Every row gives one point. Each copy is the shape, with its points in the same order, stretched, turned, moved and blurred by noise. Some copies are also mirrored. Which?

Shape:
[[ 17.8   9.7]
 [-13.9  -7.5]
 [-22.8   6.6]
 [ -4.9  -8.2]
 [  6.6  -5.6]
 [ 19.6   0.1]
 [ 11.1  10.1]]
Copy 1 (7 x 2):
[[-24.2  -7.8]
 [ 17.3  -4.0]
 [ 19.4  12.8]
 [  9.1 -10.2]
 [ -5.3 -15.2]
 [-20.7 -17.5]
 [-18.6  -1.5]]
Copy 1 is: mirrored
Copy 2:
[[  7.8  21.9]
 [  1.4 -14.0]
 [-19.5 -16.9]
 [  7.0  -7.1]
 [ 13.8   5.4]
 [ 16.1  19.8]
 [  0.0  16.6]]
Copy 2 is: only turned

Shape (7 x 3):
[[-16.9   3.4 -12.0]
 [  1.3  16.9   7.2]
 [ -3.5   0.4 -28.9]
 [ 10.9   6.0  18.5]
 [  2.6   0.1   4.7]
 [  3.4 -11.2  15.1]
 [-19.8 -12.3  15.3]]
Copy 1:
[[ -8.3  -4.4  -8.7]
 [ 15.0  -2.2  -0.7]
 [-20.7  10.5  -8.7]
 [ 18.2  -7.1  14.3]
 [  0.6  -0.3   6.2]
 [  2.1 -13.5  18.2]
 [  1.4 -29.3   7.8]]
Copy 1 is: mirrored
Copy 2, 7 rows:
[[-21.5   5.0  11.7]
 [  5.3  16.5 -13.7]
 [-34.4  -6.0  -0.7]
 [ 18.3   7.9 -14.0]
 [  4.4   4.5  -1.3]
 [ 18.8  -4.4   6.3]
 [ 14.1   5.6  29.6]]
Copy 2 is: only turned
Copy 3 (7 x 3):
[[  6.1  -9.3 -24.6]
 [ -9.1  18.5  -8.5]
 [-15.7 -24.2 -26.4]
 [ -7.4  17.7  13.6]
 [ -5.3   1.6   4.2]
 [  5.1  -0.7  18.6]
 [ 28.4  -1.0   4.6]]
Copy 3 is: mirrored
Copy 4 (7 x 3):
[[ -8.8   7.9  22.0]
 [ -2.2  12.2  -4.1]
 [ 17.5  16.1  32.1]
 [ -4.9  -1.8 -14.4]
 [ -1.4   0.6   1.1]
 [ -3.7 -16.8  -6.1]
 [-20.6 -19.9   2.1]]
Copy 4 is: mirrored

Shape (9 x 4):
[[ -2.1 -12.5   2.6   3.7]
 [ -0.8  -8.6   9.5  -6.4]
 [ 11.0 -16.0  -1.1   3.7]
 [-14.8  -6.5 -16.3  -1.0]
 [-10.1  47.8   5.3  -2.4]
 [  5.0  -6.6  -8.9   0.2]
 [  2.8  -0.3   8.2 -36.5]
 [ 11.3 -11.3  -3.5   1.8]
 [ -4.4  -2.4  15.9   2.1]]
Copy 1, 9 rows:
[[-13.1   0.6  -8.5  -7.8]
 [ -2.5   0.6  -2.9 -15.4]
 [-14.0 -15.7  -4.5  -5.4]
 [  1.0   3.4 -31.7   6.3]
 [ 48.4  23.7  12.9  19.6]
 [ -4.2  -7.8 -12.4  -0.4]
 [ 25.7   5.1  -3.6 -27.7]
 [ -5.7 -14.5  -4.5  -6.9]
 [ -6.2   7.6   1.2  -9.2]]
Copy 1 is: only turned
Copy 2:
[[  3.9 -15.4   2.2   4.3]
 [  6.0  -6.0  12.8  -1.0]
 [ 15.0 -14.0   2.1  14.3]
 [-12.9 -13.7   6.0  21.7]
 [-20.9  25.0 -11.7  -2.5]
 [  4.7  -5.2   3.2  16.3]
 [ 14.6  13.9  36.4   7.2]
 [ 10.4 -10.7   2.5  14.5]
 [  0.7 -11.2  -1.1  -8.5]]
Copy 2 is: mirrored
Copy 3 (9 x 4):
[[ -0.3  -1.7   7.2  -0.9]
 [-11.3  -4.1   9.5  12.4]
 [  6.1   5.1   3.9   5.4]
 [  1.8 -14.6 -18.8  -9.6]
 [-41.4  26.8 -20.8   5.4]
 [  4.4   2.3 -10.2   5.1]
 [-19.8 -15.9  -1.2  34.9]
 [  5.9   6.5  -0.4   7.7]
 [-17.3   2.5  13.9   4.7]]
Copy 3 is: mirrored

Shape:
[[  6.5   7.9   2.7 -14.5 -20.2   7.7]
 [  5.3   3.1 -11.9   6.6  -2.1   6.3]
 [ -5.7   5.8   9.6  -2.8 -20.7  11.4]
 [-22.8 -32.0   9.1  -5.2  -6.4  -8.6]
 [-17.7 -20.9   8.3 -10.0  -9.0   7.2]
 [-41.1 -19.7   8.2  -9.9 -21.9  -6.3]
 [-11.5   7.6   6.4   5.1 -21.0 -17.6]
 [  8.3  -4.6   5.7   9.2  -3.8   2.4]
 [  5.7 -31.2  -8.4  -5.4  -5.9   8.4]
 [  9.3 -10.4  -6.2   8.4  -7.6  12.0]
 [ -1.8   5.3  -4.3  -8.0  20.2  -4.0]]
Copy 1, 11 rows:
[[  3.5 -14.5 -12.7  -0.3 -21.4  -4.2]
 [ -0.6   8.0 -11.2   8.4   2.8   1.7]
 [-10.9 -14.1  -6.2   3.9 -19.5   4.0]
 [-11.0 -29.1  16.0   9.2   8.1  -5.5]
 [ -3.6 -22.2  10.4   8.8  -3.6   4.6]
 [-25.7 -48.5   6.1   9.5  -3.2  -2.9]
 [-31.1 -19.4  -4.7   0.0  -5.0 -14.5]
 [ -7.0  11.5   1.8   6.5  -3.2  -3.2]
 [ 14.8   0.1   6.6  21.5   2.6  -9.3]
 [  2.4  13.8   0.5  15.3  -2.0  -0.3]
 [  6.1   0.5  -7.9 -15.2  17.8  13.5]]
Copy 1 is: only turned
Copy 2:
[[ 17.8 -11.5  -7.0   1.9  12.8  23.1]
 [  5.8   1.9  -5.7 -13.8   2.9   4.1]
 [ 20.5 -11.2   4.0   0.0  -2.9  24.5]
 [  6.6 -42.9  13.3  -6.0  -8.6  -7.4]
 [ 16.0 -33.3  16.1  -7.5   0.6   6.0]
 [  2.1 -52.0  15.4 -10.8 -15.7  16.8]
 [ -4.5 -17.3 -11.0   4.7 -16.8  16.4]
 [ 14.8  -1.5  -0.8   0.0  -3.3  -1.4]
 [ 22.3 -24.6   1.2 -15.5  11.2 -11.5]
 [ 21.5  -4.3  -2.1 -11.4   3.0  -1.2]
 [-17.5   1.1   5.9  -7.2  14.4  -2.0]]
Copy 2 is: mirrored

Shape:
[[  1.4 -14.7 -27.4   3.7   9.6   7.4  -1.1   6.1]
 [ 14.4   1.4 -20.0  -3.8  -1.3   7.7 -14.5 -23.5]
 [  1.7 -13.0  -1.4  12.8 -13.4 -14.2 -24.8  -7.9]
 [ 21.2  -5.7 -17.7   3.4  17.6  23.2 -19.3   1.9]
 [ -5.2 -14.7   1.5   2.2  17.1 -21.1  19.4  10.6]
 [ -5.9  -8.5 -11.3   7.7  -7.0 -11.7 -23.6 -11.3]
 [-16.5  21.2  13.8  12.2 -22.4  -2.7  -3.7   8.8]
 [-15.3 -21.7  11.3 -17.8  10.0  -9.7  18.0  -6.4]
 [ 25.8 -20.8 -21.4  -0.1  -3.4  14.8  -7.5 -17.1]
 [ -4.6 -13.7  -9.9   8.3  13.4  15.1   3.9   5.9]
 [ -0.3 -12.1 -11.2 -19.0  14.0  11.7  14.3  25.4]]
Copy 1 (11 x 8):
[[ -5.2   2.6  -1.1  11.1 -12.7 -13.4 -11.4  -2.5]
 [ -5.1 -18.5  24.0  10.8 -13.3 -13.1   4.1  -3.7]
 [ -3.5 -19.8  15.1 -14.5  -7.9 -17.6   3.9  19.7]
 [  6.1   3.4   9.0   3.8 -12.0 -30.6 -10.2 -16.6]
 [ 10.7  10.8 -10.8   6.5  19.1  13.6 -16.5  12.0]
 [-12.7  -9.7  20.1 -10.4 -12.2 -14.4   3.3  17.9]
 [ 21.4   6.9   0.9  -6.7  -5.6  -0.3  23.2  24.8]
 [ -5.4   2.8  -1.0  -0.4  25.4  26.0  -2.7  -3.6]
 [ -3.0 -35.6   7.7  11.1 -12.3 -16.7  -5.8 -14.4]
 [  8.1   5.2  -4.8   2.1  -8.7  -1.9  -9.3  -9.9]
 [ -0.8  26.7 -16.4  16.4  15.7  -5.3  -6.9 -12.3]]
Copy 1 is: only turned
Copy 2 (11 x 8):
[[ 12.2  11.5  15.0   4.1  -0.4 -12.2   6.5  -7.3]
 [  2.2  -1.4  16.4  13.4  25.5  -2.9   7.2   0.6]
 [  4.9  11.0  -1.1  -4.5   6.1  18.0   2.2  13.4]
 [ 12.9  -9.2  23.7 -10.2  17.6 -15.3  14.0   0.3]
 [ -9.8  14.2  -8.2 -10.1  -1.0 -14.9 -11.3 -14.1]
 [  2.2  10.2   4.7   4.9   7.3   9.7  13.1   9.2]
 [  2.9  -3.1 -29.6   7.0  -0.2  -6.2   5.2  24.4]
 [-23.9   0.6   2.3   4.0  -9.4  -8.4 -16.1  -3.4]
 [ 14.2   0.2  31.1   4.8  17.8   1.1  -5.7  -5.1]
 [  8.0   3.7  15.4  -3.3  -0.4 -22.6  -2.5   5.5]
 [  3.4  -7.1   5.4  -2.0 -16.9 -24.1  -0.5 -21.8]]
Copy 2 is: mirrored
Copy 3, 11 rows:
[[ -4.4 -24.1   9.3   5.2  -9.2   5.3  -9.7  -3.5]
 [-31.1  -7.3  24.0  24.4  -7.0  -4.9   2.8   6.9]
 [-29.0   1.9   5.4   4.7   4.4 -14.2  -0.5 -15.4]
 [-24.0 -18.4  28.6   2.2  -6.4  14.4 -14.9   6.1]
 [ 30.7  -4.2 -14.4  -1.3  21.0  16.6  -4.0 -11.4]
 [-24.3  -4.5   7.4  13.7  -1.9 -20.9  -8.2 -11.7]
 [-16.0  19.4 -19.2 -12.5  -4.1 -19.6   1.7   4.5]
 [ 48.6   2.8  -1.9   6.1   1.0  -6.7  -3.1 -17.1]
 [-25.6 -18.4  31.4   8.9  -7.8  11.8   7.1  -4.8]
 [ 10.1 -18.6  14.1  -6.3  -5.0   1.9 -11.9  -1.7]
 [ 30.2  -6.7 -11.1  -5.4 -12.6  19.0 -12.1  -4.7]]
Copy 3 is: mirrored
